Each row of a before or after table is a point. The points were changed in one or more steps. Then noise was added and the rows were shuffled. The steps act on columns, c1 being the first. Name the steps. A step turns or swaps two columns, mirrors them in a line or flattens them onto one, adds a multiple of one to another, or multiplies or shifts one. Angles are multiples of 10 degrees, from the lower column toward the higher: turns from -170 to 170, lines from 10 to 170 but not 90. Use the fewest steps. Two steps may share a column if one is a turn and the other turns, adds or multiplies; they go together, in the order done. Otherwise the lowest column goes first.

Before (8 x 2):
[[  1  -8]
 [  8  18]
 [  9 -13]
 [-60  19]
 [  0  21]
 [  6  24]
 [  5  15]
 [  7  -3]]
After (8 x 2):
[[ 12 -13]
 [  5 -13]
 [  5 -17]
 [ -6   5]
 [ -9  -2]
 [ 10 -22]
 [-20   4]
 [ 57  26]]
Steps: turn c1 and c2 by -140 degrees

Before (13 x 8):
[[ -2   0  17  -8   4   3   7  15]
 [ -7  15   3 -11   5   0   6  11]
 [-12   3  14  -7   4  -3   0   3]
 [-15   3  13  -5  10  10   0   5]
 [  4   2  -3  12  11  -7   7  -6]
 [  1  -6 -17   9 -20  14 -20   9]
 [  1   0 -10   9  -5  -2 -27  20]
 [  7  -4   0  -7   9 -13   4   0]
 [  1   4  19  -5  -7  -6  11   0]
 [  3   8   9  -7  17   2  -2  -6]
 [ 10   7  13  -5  13   1   0  14]
 [  6  -7   2  -3  17   6  -1   2]
 [ 20  -7   2   7  11  -5  10   4]]
After (13 x 8):
[[  9  -3   5  -3  27  -4   1   6]
 [  1   1   2   9  -8  10 -31  60]
 [  8   0 -12  -7  14   4   7   0]
 [  5  11  -3  -5  20 -12   2  42]
 [-12  -3  -8  -6   7 -12   4   9]
 [  2   4  -6  12  18   5   1 -18]
 [ -1   4 -12  -5 -11 -16  13   0]
 [ -1   9  -1  -7  27  -9   2 -18]
 [ -1  -1  -3  -8   7 -17  11  45]
 [ 21   4  -6   7  18  -1   6  12]
 [  4  -5  19   9 -32  11 -25  27]
 [-14  -5   5  -5  16 -16   3  15]
 [-14  10  -1 -11   8  -2  11  33]]
Steps: turn c1 and c2 by 30 degrees; turn c3 and c6 by -110 degrees; add -0.5 times c4 to c7; multiply c5 by 1.6; multiply c8 by 3

Before (10 x 12):
[[ -7 -11   3   0   3  10   2   3   3 -10   0  -4]
 [ -7  -3  30   5   0  -6  15   1   5  -7  11   3]
 [ -8  -4  -9   0   2   0   8  10  -1   4  12  -2]
 [ -4  -3  -8  -6  -1  21  10   5 -11  -8   1 -15]
 [  1  -2  -9   0  -5   2   0   8   4 -11  -5 -13]
 [ 22  -2  -6  -4   2   0   7  10   7  -8  -8   1]
 [  1  -2  -7  -7  -9   0   2  10   8  -3  11   8]
 [-10  -2  -1   3  -9  10   0  -9   7  14   5   3]
 [  9  -4   4  -3  -5   4   0 -24   5   2  10   4]
 [ -3  -1   2   6  -2   7   6   8 -24  11   8   6]]
After (10 x 12):
[[ -9  -3  23   3  -4  -2  22  -7 -60  -4  -1  11]
 [ 21  -2   1   1   4  -8  14  -5  27 -12  -2  -8]
 [ -7  -4  -7   2   1   3   6   7  19  -9   4  11]
 [  2  -3  -3  -3  -2   2  12  -7  29 -11  12  -7]
 [ 10  -5   6  -5   0   1  -2  -7   0  23  -2  11]
 [  2  -1   1 -10   2   0   5   1  31 -10  -6  12]
 [  0  -1 -17   0  -7   9  -5  13 -50  -3  -5   9]
 [ -3 -11   5   3   2  12  12  -8   0  -6   4  -1]
 [  3  -3 -14  -4   4  21  18  -7  -2  -8  15  -2]
 [ -6  -2   5  -6  -7  12 -14  11  16  13  -3   6]]
Steps: turn c1 and c6 by -20 degrees; turn c3 and c9 by -50 degrees; multiply c9 by 3; turn c4 and c5 by -60 degrees; add -1 times c10 to c7; turn c8 and c10 by -70 degrees; turn c11 and c12 by 80 degrees
